Each point is reached from the start by the listed moves, each made once or not at all, plus a little noise. Say if it took an odd or an even number of moves. Then give how often each move was made.
(in the rows, 128 means zero)

Moves:
(1): [182 129 124]
(2): [118 207 127]
Start: [115 130 123]
Points:
[164 133 118] -> odd (1, 0)
[164 214 125] -> even (1, 1)

Moves:
(1): [152 136 109 128 115 102 147 139 115]
(2): [129 188 134 133 157 134 126 136 125]
(3): [164 125 182 133 115 136 127 129 132]
(4): [116 131 123 182 128 125 114 116 112]
(5): [148 132 131 138 200 114 132 162 119]
(6): [119 127 116 162 139 196 145 130 139]
(7): [120 137 154 123 150 112 180  99 122]
(8): [105 137 139 105 115 115 142 182 132]
(9): [131 125 110 170 144 112 143 117 195]
Start: [168 121 128  69 141 136 120  81 161]
Points:
[125 134 120 133 137 192 137 128 161] -> odd (0, 0, 0, 1, 0, 1, 0, 1, 0)
[173 133 134 171 249  82 177  64 196] -> even (0, 0, 0, 1, 1, 0, 1, 0, 1)
[182 204 168 179 182 146 219 109 211] -> even (1, 1, 1, 1, 0, 1, 1, 1, 1)

Moves:
(1): [135 135 146 118 144 124 128 120 132 136 112 133 123 115 131 128 109 138]
(2): [117 145 120 132 127 118 153 114 119 134 127 133 133 122 118 116 122 137]
(3): [160 161 141 120 118 125 100 153  88 124 141 128 117 134 134 159 132 118]
(4): [129 140 132 147 138 153 117 140 116 136 121 113 131 140 127 111 117 104]
(5): [141 125 146 117 145 135 131 152 131 141 129 151 151 126 124 120 156 134]
(6): [146 134 114 151 129 166 143 148 122 134 151 116 102  78 144 126 118 104]
(7): [118 125 128 135 105 111 127 125 138 133 119 135 152 147 157 131 115 105]
(8): [140 107 114 119 123 123 154 164 113 114 130 103 130 128 142 137 109 124]
(9): [153 131 166 137 109 112 147 123 156 127 120 119 113 119 116 134 122 129]
(10): [122 137 123  97 148 124 118 141 158 137 127 138 105 125 121 136 110 123]
(11): [136  88 114 168 146 110  89 142 126 137 138 170 130 131 114 144 119 121]
(12): [115 137 125 138 124 140 119 153 120  99  89 147 114 163 121 147 135 138]
(13): [117 142 125 142 131 134 125 133 124 142 115 108 155 137 129 136 126 146]
(14): [136 159 135 123 138 148 140 133 142 132 152 136 119 157 155 126 101 151]
(15): [151 142 129 149 150 115 139 115 136 126 115 141 122 133 156 149 143 119]
(16): [105 127 149 125 154 138 123 137 119 112 144 129 138 121  90 148 121 129]
(17): [151 122 116 115 100 145 138 120 129 141 110 129 132 130  98 157 137 125]
(18): [112 125 156 135 123 139 131 121 119 169 129 119 110 122 140 140 155 146]
Start: [125 133 148 104 146 125 103 124 137 122 129 134 103 126 131 123 120 104]
Points:
[216 206 223  97 164 149 106 204 161 128  77 191  65 109 114 249 108  61] -> odd (1, 0, 1, 0, 1, 1, 1, 0, 1, 1, 0, 1, 0, 0, 1, 1, 1, 0)
[127 217 223 103 229 213 102 181 155 185  65 171  94 189 113 212 121 148] -> odd (1, 0, 0, 1, 1, 0, 0, 0, 0, 1, 0, 1, 1, 1, 1, 1, 1, 1)
[154 192 210 102 158 205 117 189  66 160 108 164  75  85  80 212 156 123] -> odd (1, 1, 1, 0, 1, 1, 0, 0, 0, 0, 0, 1, 0, 0, 0, 1, 1, 1)
[ 88 138 210 159 191 138  78 169 144 146 100 176  54 146  54 173  98 104] -> even (0, 1, 0, 1, 0, 0, 0, 0, 1, 1, 1, 1, 0, 0, 0, 1, 0, 1)
[168 141 197 101 178 164  63 242 109 188 161 177 116 180 124 225  82  78] -> odd (0, 0, 1, 1, 1, 0, 1, 1, 0, 1, 1, 0, 0, 1, 0, 1, 1, 1)
